Each row of a before or after table is a point. The points were changed in one or more steps. Then noise was added and the rows were shuffled. The steps act on columns, c1 being the first. Name the steps. A step turns or swaps two columns, mirrors them in a line or flattens them onto one, adds a multiple of one to another, or multiplies or shifts one. Angles are multiples of 10 degrees, from the lower column toward the higher: turns from -170 to 170, lines from 10 to 170 but not 90. Use the fewest steps. Two steps may share a column if one is a turn and the other turns, adds or multiplies; they go together, in the order done. Otherwise the lowest column goes first.
(in the rows, 128 means zero)

Before, 11 rows:
[[171 147 116]
 [126 114 145]
 [108 143 175]
 [154 133 146]
 [134 122  96]
 [130  42 125]
 [139 116  80]
 [122 103  95]
 [ 77 111 148]
 [137  59 120]
 [146 106  88]]
After, 11 rows:
[[134 169 101]
 [131 178 115]
 [125 162 104]
 [141 109 135]
 [107 107 110]
 [131 135  60]
 [127 110 114]
 [145 140 147]
 [116  81 145]
 [129 159 124]
 [127 129  40]]
Steps: multiply c1 by 0.4; turn c2 and c3 by 90 degrees

Before, 12 rows:
[[189 168 124 130]
 [119 101 101 169]
 [103  76 172 104]
 [145  90 158 110]
 [139 114 139 111]
 [139 169 128  92]
 [ 84 134 177 125]
 [128 129 156 136]
 [151 170 160  90]
 [ 84 194  95 119]
 [147 129 103 170]
 [126 170  98  98]]
After (12 x 4):
[[121 163 136  86]
 [159 166  95 121]
 [117 131 137 133]
 [146 138 102 172]
 [133 165 121  91]
 [142 162 113  95]
 [131 194 131 106]
 [138 108 118 172]
 [126 110 131 109]
 [ 96  72 170 113]
 [ 83 131 176 123]
 [116  84 135 124]]
Steps: flatten c1 and c3 onto the line at 130 degrees; turn c2 and c4 by -10 degrees

Before:
[[159 109  83 110 146  93]
 [ 90 102 139 160  90 171]
 [ 83 131 115 113 116  89]
 [125 102  82 152 143 175]
 [ 85 166  95 176 121 169]
 [128 187 143 163  95 133]
 [158 115 150 113 127 160]
 [133 176 117  98 137 125]
 [154 117 118 110  90 174]
 [139 166 109  97 172 132]
 [148 121 133 178 125 107]]
After (11 x 6):
[[130 124 141 163  91 188]
 [ 87  86 114 111 115 127]
 [159 161 151 114 128 124]
 [157  96  84 109 145  99]
 [139 126 108  95 171 168]
 [ 87 162  94 178 124 176]
 [ 93 175 139 154  89 109]
 [124 181  81 149 143 112]
 [149 107 136 180 125 121]
 [133 116 119 100 139 174]
 [152 173 115 111  91 128]]
Steps: mirror c2 and c6 in the line at 50 degrees

Before:
[[121 121 175 100 103 162 124 106]
 [159 136 121 143 158 116 115 141]
 [118 108 123  87 149 119 180 108]
 [171 117 107 113 141 125 164 118]
 [134 125 101 160 106 187 184 134]
 [161 117 161 100  99 160 135 140]
 [129 105 126 124 128 101 157 160]
 [147 180 117 122 166 115 100 151]
 [128 126 111 148 125 104 119  80]
 [155 120 102  91 115 113 103 134]
 [159 164 130 121  80 146 134 143]
 [109 110 175 163  79 134 173  73]]
After:
[[171 117 107 113 172 125 123 120]
 [155 121 102  92  94 113 137 134]
 [159 163 131 120  84 147 213 143]
 [159 138 122 142 148 117  70 141]
 [110 111 176 162 118 132 236  73]
 [134 126  99 160 154 188 194 136]
 [121 121 177 101  98 164 170 107]
 [130 106 127 125 152 102 143 160]
 [147 181 118 122 144 115  49 151]
 [160 117 162 100 106 161 181 140]
 [119 107 123  87 194 118 118 107]
 [127 126 112 150 118 102 128  80]]
Steps: multiply c5 by 2; turn c5 and c7 by -60 degrees
